Every row gives one point. The points of each table are mixes of a few directions, plus a little noise. How many directions does each table use, and how many do they share? Where both have some left over, give the other angles between the two spaces (their principal angles), to ten degrees, smallest first.
In the rows, 128 means zero.

First:
[[ 92 149 126]
 [136  65  91]
 [123 168 149]
 [169  78 113]
 [122 181 159]]
Second:
[[143 102 117]
 [100  42  66]
 [112 124 119]
 [107 160 139]
 [117 138 130]
 [191 156 168]
 [126 176 156]]
Directions: first 2, second 2, shared 2

First (6 x 4):
[[101 108 148 136]
 [118 120 135 131]
 [226 210  52 101]
 [114 118 138 131]
 [109 113 143 135]
 [ 95 103 152 135]]
Second (6 x 4):
[[ 93 108  84  60]
 [124 150 123 199]
 [131  97  98 134]
 [154 161 194 135]
 [105 158 123 149]
 [162  93 148  90]]
Directions: first 1, second 3, shared 0; angles 90

First, 8 rows:
[[133 144 117 131 164 129]
 [104 136 121 137 148 129]
 [139 126 130 124 122 126]
 [109 134 123 136 144 130]
 [138 140 120 128 155 129]
 [108 127 128 134 125 128]
 [122 142 118 133 159 129]
 [172  76 168  99   7 123]]
Second (9 x 6):
[[138 144 104 123 126 101]
 [106 109  84 158  99 145]
 [125 121 128 136 125 126]
 [147  69 116 114 153 118]
 [113 105 166 159 126 134]
 [135 166 209 106 152 137]
 [122 158 172 118 132 156]
 [127 138  94 133 115 118]
 [140 146  82 108 124 120]]
Directions: first 2, second 4, shared 0; angles 40, 80

First (7 x 6):
[[126 168 136 102 109 158]
 [134 155 117 110  64 148]
 [ 99 211 171 159 208  87]
 [138  99 112 120  96 139]
 [130  36 116 169 187  78]
 [133 108 125 108 127 153]
 [132 122 120 125 103 132]]
Second (9 x 6):
[[133 106 139  66 165 199]
 [128 123 130 112 139 143]
 [128 133 125 139 122 115]
 [131  98 141  47 177 227]
 [129 123 129 116 136 142]
 [129 133 128 139 121 115]
 [127 131 127 139 121 115]
 [122 162 112 219  71  18]
 [128 145 120 171 102  76]]
Directions: first 3, second 1, shared 1

First, 10 rows:
[[142  87 113  99 145 137 128 137]
 [126 135 131 133 125 126 129 126]
 [126 133 131 132 125 127 129 127]
 [126 129 129 130 127 128 128 127]
 [140  93 115 104 141 135 128 135]
 [ 85 249 174 215  79 101 129 103]
 [108 186 150 169 104 115 128 116]
 [137 101 118 109 138 134 127 134]
 [143  86 111  98 146 137 128 138]
 [146  79 108  92 147 139 128 139]]
Second, 9 rows:
[[113  98 147 136 114 139 125 120]
 [137 119 143 193  76 151 143 145]
 [121 146 106  51 190  98 110 109]
 [141 129 138 193  78 149 145 150]
 [135 126 134 163  99 141 136 139]
 [133 149 111  96 157 112 124 125]
 [134 156 103  77 174 104 121 122]
 [136 138 123 141 121 129 132 135]
 [101  92 146 101 140 129 114 106]]
Directions: first 1, second 2, shared 0; angles 60

First (7 x 9):
[[185 117  85 122 162 106 153 160 100]
 [104 121 151 120 111 156 124 111 149]
 [ 89 139 119 161 130 128 116 126 154]
 [114 142 212  86  73 137 102  84 108]
 [145 130 179  84  96 131 120 105  99]
 [165  91  12 167 207 132 177 191 157]
 [ 94 156 138 156 118 107 104 119 129]]
Second:
[[158 166 155 177 160 161  51 128 117]
 [221 149 135 118 158 108 103 145  57]
 [124 115 117 108 116 113 156 131 125]
 [131 154 148 169 147 159  72 122 133]
 [136 114 118 104 121 111 155 133 120]
 [ 74  84  97  84  86 102 208 122 159]
 [116  89  94  68  93  81 217 135 125]
 [111 101 109  95 107 104 182 129 138]
 [117 149 149 170 144 163  76 117 145]
 [ 96 155 154 188 146 176  61 114 163]]
Directions: first 3, second 2, shared 1; angles 70

First, 11 rows:
[[156 174 121 143 135 131 124 143 122 116 144]
 [ 80  11  85 104 132  69 113 103 113 218  72]
 [159 127 150 108 123 189 128 150 136 155 105]
 [144 170 130 145 106 139 142 149 132  97 148]
 [ 89  45 102 132 123  67 184 110 130 174  71]
 [155 172 176 131 192 148 116 131 138  87 152]
 [ 69  60  80 135  69  65  86 144 113 144 151]
 [109 138 147 119 115 153 118 109 133  95 150]
 [165 196 178 146 138 167 135 171 145  58 171]
 [121 139 125 105 124 161 137  67 128 136 109]
 [165 182 110 143 155 124 127 132 118 131 131]]
Second (11 x 11):
[[118 168 207 209  70 119 101  79 108 103 134]
 [  7 112 122 160 123 143  88 137  94 103 205]
 [185 113 103  72 128 140 112 175 148 152 118]
 [ 74 155 170 205  99 118 113  78 108  94 154]
 [156 147  84  95 150  92 154 113 160 118 115]
 [161 103  97 139 153 145 140 152 169 143  93]
 [112 153 162 135 123 113 158  93 115 129 115]
 [140 143 150 102 115 143 154 162 169 172  90]
 [214 111 123 105 141 140 142 147 147 154  76]
 [ 74  86  99 108 169 138 126 117  58 110 177]
 [167 119  91  73 137 120 119 153 138 133 132]]
Directions: first 6, second 6, shared 2; angles 60, 60, 70, 80

First, 10 rows:
[[131 112 109 105 150 116 184  97 104 157 118  77]
 [ 98 101 118 105 150 138 138 148 108 185 176  45]
 [132 131 114 115 113 122 129 125 142 118 130 148]
 [ 90 128 127 120  91 153  44 200 174 126 207 157]
 [135 154 138 147  88 133  70 150 173  72 125 225]
 [118 116 159 154 168 140 130 134  88 159 124  66]
 [123 129 108 107 106 127 122 138 150 124 150 144]
 [174 129 101 110 150  91 234  39  93 125  52 114]
 [135 147 144 152 110 132  91 141 148  92 116 185]
 [144 132 157 163 154 129 140 108  99 121  83 120]]
Second:
[[130 123 129 129 128 125 130 131 126 127 131 131]
 [117 154 123 124 126 144 116 111 143 132 116 113]
 [133 117 130 130 129 121 133 135 122 127 133 134]
 [148  80 138 135 131  99 150 160 101 121 150 155]
 [ 86 230 108 113 122 190  81  61 186 143  81  70]
 [131 120 130 129 129 123 132 133 123 127 132 133]
 [156  59 142 138 132  86 160 173  89 118 160 167]
 [105 183 117 120 125 162 103  92 159 136 103  97]
 [ 96 206 112 117 123 176  91  77 172 140  92  84]
 [178   7 152 145 136  54 184 207  60 110 184 196]]
Directions: first 3, second 1, shared 0; angles 90

First (10 x 14):
[[122 138 121 129 167 124  65  79  53 149 140  62  83  89]
 [101 119 140 113 106 148 122 170 141  99 181 149 127  95]
 [122 149 115 156 154  47 139  59  72 165 131 102  87 119]
 [103  97 122 109  94 164  98 188 194  90 107 152 152 176]
 [184 168 133 149 158  94 181  57  66 166 105 102 133 115]
 [158 125 114 144 175 136 122 124 113 167 129 106 106  96]
 [ 97 108 103 143 162 104  82 136 124 152 155 110  72 104]
 [122 121 156 109  89 164 166 140 197 131  98 186 172 149]
 [138 147 158 106  79 143 173 109 143 102  92 159 186 164]
 [135 105 116 120  96 153 134 221 177  60 141 153 164 168]]
Second:
[[111 137  98 114 133 150 128  97 165 143 106 110 199 118]
 [147 110 133 121 112 120 160 218 100 153 164 159  42  95]
 [141 119 150 148  83 122 141 182 100 169 188 139 121 115]
 [139 144 121  94 114 132 115 103 122 132 146 116 145 124]
 [119 103 113 147 136 134 165 193 145 154 118 148 106 101]
 [ 92 130 180 185 156 141 107  63 134  40  47 130 160 188]
 [127 119 127  86 117 154 169 196 120 123 116 155  72  87]
 [125 142 173 132 124 133 104  84 105  67 105 129 126 165]
 [159 149  88 110 124  89  86  67 130 181 200  87 171 134]
 [113 112 151 141 160 137 148 152 124  68  66 157  64 137]
 [136 143  71 134 152  97  89  51 164 178 158  81 206 141]]
Directions: first 6, second 5, shared 1; angles 40, 50, 70, 80

First:
[[143 135 141 111 143 160 148 154 102 124  98 148 118 153 133 131 118 147]
 [138 155 130 116 117 111 136 109 126 148  85 120 111 135 136 170 116 174]
 [148 138 123 124 104 109 136 128 112 167 121  90 126 179 130 124 163 147]
 [137 134 136 154 109 131 182 144 139 150 123 120 124 128 125 117  88 166]
 [125 109 121 123 129 116 115 127 123 114 148 132 135 148 131 140 127 143]
 [ 60 112  98 118 142 123   7  74 150 115 194 115 176 111  90 179 143  54]
 [129 139 150 169 137 170 185 158 158 121 121 149 118  40 123  49 104  70]
 [145 103 125 109 143 104 115 130 115  84 134 150 116 130 156 114 165 124]]
Second (11 x 18):
[[ 99 115 124 113 108 112 164  92 158 127 127 135 147 154 154 103 134 106]
 [158 105 118 155 133 128 169 107 136 127 152 108 128 122 157 165 154 102]
 [174 137 130 160 154 136 116 140  98 141 158 123 117 111 122 163 126 128]
 [153  96 127 138 109 140 164 111 158 108 131 111 111 121 143 172 170 113]
 [114 158 142 118 129 107 112 106 119 156 151 167 148 163 123  85  91 122]
 [186 159 144 163 158 126 102 125  86 164 187 151 122 133 115 150 104 122]
 [150 130 131 134 137 151  97 167 112 116 113 114 102  97 101 157 135 154]
 [116 182 155 105 135 125  50 155  95 152 127 176 125 144  74  83  74 164]
 [ 64  78  86 109 115 126 184 135 164  86  64  70 148 104 171 115 164 122]
 [115 158 157  94 108 136  70 147 129 128 110 168 109 143  77 101 105 162]
 [ 80  91  93 119 123 120 179 124 153 103  90  86 152 116 170 114 152 115]]
Directions: first 6, second 4, shared 0; angles 60, 70, 80, 90

First:
[[108 214 130 105 173 198 134  91 138 153 198 120 104 165 121 113 130 104]
 [138 135 133 130 107 105 161  74 111 122 106 106 132 117 149 128  94 138]
 [143 102 130 139  56  72 126 109  98 118  79 113 149 110 120 145  93 168]
 [ 91 152 133 136 167 212  72 202 151 116 189 127 162 161 109 133 158 127]
 [116 101 140 123 100  73 179 120 127  78 129 136  96  74 126 122 124 150]
 [108 153  93 130 223 217  96 185 153 121 147 132 150 147 143 140 139  69]
 [119 142 146 146 211 202 136 125 152 124 155 104 170 159 198 107 148  95]
 [134 128  93 116 126 105 141 125 120 121  99 139 101 101 113 144 102 110]
 [154 105 148 109  90  72 124 117 129 183 128 165  77 137  94 104 170 143]
 [167  49 137 144  29  24 109 132  99 143  48 140 142 110 109 140 121 177]]
Second (11 x 18):
[[159  79 157 108 138  76 134 154 160 166 164 204  40 142  88  71 227 133]
 [129 190  87 129 109 134 144  93  96  51 142 114 111 131  87 142  48 159]
 [158 140  92 123  90  85 127 113 101  98 112 149  86 131  69 131  90 157]
 [113 140 130  85  26  95  49 160 113 245 128 157  96 130  29 165 152 141]
 [114 147 153 129 184 163 165 122 155  88 197 134 104 138 146  88 161 126]
 [127 129 122 133 125 129 126 125 122 124 113 118 143 124 137 137 112 126]
 [ 88  93 182 134 170 179 114 159 166 200 130  99 197 121 214 132 191  81]
 [117 109 141 134 139 143 119 138 136 155 108 110 167 121 167 139 140 108]
 [133 108 107 149 117 128 115 122 108 130  50  86 200 112 174 168  77 113]
 [152 111 122 141 159 115 160 117 131  82 123 136 116 130 146 104 127 130]
 [116 164 115 141 150 161 151 105 119  70 140  98 149 128 148 133  82 132]]
Directions: first 6, second 4, shared 3; angles 50

First, 8 rows:
[[136  67 144 124  94 169 178 111 168 124 140 127 127 140 137 123  90 128
  133 154]
 [125 201 134 120 173 107 105 182  53 164  39 183  61  31 169 114 121  82
  107  98]
 [107 125 141 140 134 141 134 122 141 149 154  80 151 153 106 136 116 144
  146 142]
 [ 90 159 125 145 154 111  94 126 131 137 178  57 179 179  81 141 154 155
  132 128]
 [237 108  54 104  87 129 136 106 193 147 104 178 122 143 148 138 144 151
  179 138]
 [106 114 121 111 118  83  92 133 108  17 152 181 137 143 135 103 188 100
   24  94]
 [109 111 151 123 128 160 159 147 141 151 114 122 113 115 141 113  90 106
  103 143]
 [115 139 155 157 137 123 125  98  88 137 142  96 133 120 108 156 119 158
  201 128]]
Second:
[[118 119 161 135 116 176 161 142 131 149  71 162  80 107 169  96  94 117
  139 160]
 [131  72 114 125 118 124 166 134 132 122 141 146 164 111 141 118 107 116
  122 131]
 [116 202 106 149 164  98  71 124 111 163 142  76 159 161  89 145 171 169
  179 123]
 [106 131 110 135 119 106  88 109 127  80 154 137 152 171 117 101 179 148
  110 120]
 [ 79 104  99 109  91 155 121 110 104 126 108 175  81  78 151  20 122 119
   88  94]
 [134 157 179 131 141 162 152 153 112 159  58 152  59  83 163 133  90 100
  135 144]
 [128 163 104 146 162  44  68 137  95  69 174 115 205 172  95 168 202 146
  122 106]
 [144  86 124 129 132 131 179 151 127 162 123 130 158  89 146 137  78 111
  150 140]
 [194 167 123  84 141 102  93  81 175 118 220  22 131 170  40 249 152 141
  102  83]
 [137  96 146 132 103 187 178 124 171 162 106 125 113 142 147 117  85 131
  159 175]
 [126 120 150 130 123 131 137 141 119  97 111 161 112 121 147 122 131 112
  107 134]]
Directions: first 5, second 6, shared 3; angles 80, 90

First (8 x 24):
[[123 135 117 118 109  93 119 162 144 130 145 137 144 139 146 139 148 141
  122 127 111 131 109  71]
 [ 86 182  74 127 110 123 154 203 123 170 206  93 157 116 151 163 143  72
   95 173  69  62 100 106]
 [154  91 143 138 170 139 145 109 130 103 110 118 119 111 117 108 152 144
  156 159 134 108 155 147]
 [163 112 151 135 107 103 104  91 148 102  91 168 111 123 112 131  98 169
  116  82 177 222 112 120]
 [137 164  81 171 134 142 185 158 131 145 193  89 129  50 107 170 115  68
   77 199 113 107 104 179]
 [ 86 136 174 102 113 200  80  39  71 149  53 148  97 201 116  88  56 116
  152  22 174 149 168 215]
 [171  94 146 139 144 106 129 111 153  94 106 143 118 104 117 123 139 166
  136 137 151 167 128 115]
 [106 109 139  94 138 117 109 151 125 127 121 127 145 180 159 103 176 149
  172 123  95  76 148  71]]
Second, 10 rows:
[[133 145 167 136  79 115 131 118 130 167 105 162 171 116 138 153 169 152
  123  94 131 145 107 198]
 [140 113 145 146 116  99 135 136 123 156 133 158 170  94 164 139 152 159
  120 149 112 149 118 120]
 [150 105  87  96 163 119 137 137 141  55 155  78 115 137 159 110 142  98
   97 156 115 111 145  35]
 [113 219 150 159 133 106 157 119 138 201 161 128  42 137  17 128 103 164
  234 123 164 124 124 213]
 [141  72 181 217 135 101 127 112 105 174 124 151 163  61 141 152  97 168
  169 168 114 157  61 130]
 [124  88 119 127 141 165 106 122 127  79 101 102 125 143 126 127 101  92
  113 117 129 111 116 111]
 [ 97 135  74  71 141 160 110 147 106 119 136 143 124 160 164  93 104 102
   73 133 119 127 201  78]
 [134 116 101  86 149 148 124  88 102  62 142  65 112 160 182 101 100  65
   79 110 125 124 148  62]
 [110 144 149 168 118 150 119 163 170 156  90 157  99 130  11 155 127 158
  201 116 153 100  97 223]
 [138 145 108  75 105 117 135 139 137 111 134 135 159 142 177 123 184 122
   71 115 119 131 163 109]]
Directions: first 4, second 6, shared 1; angles 60, 70, 80
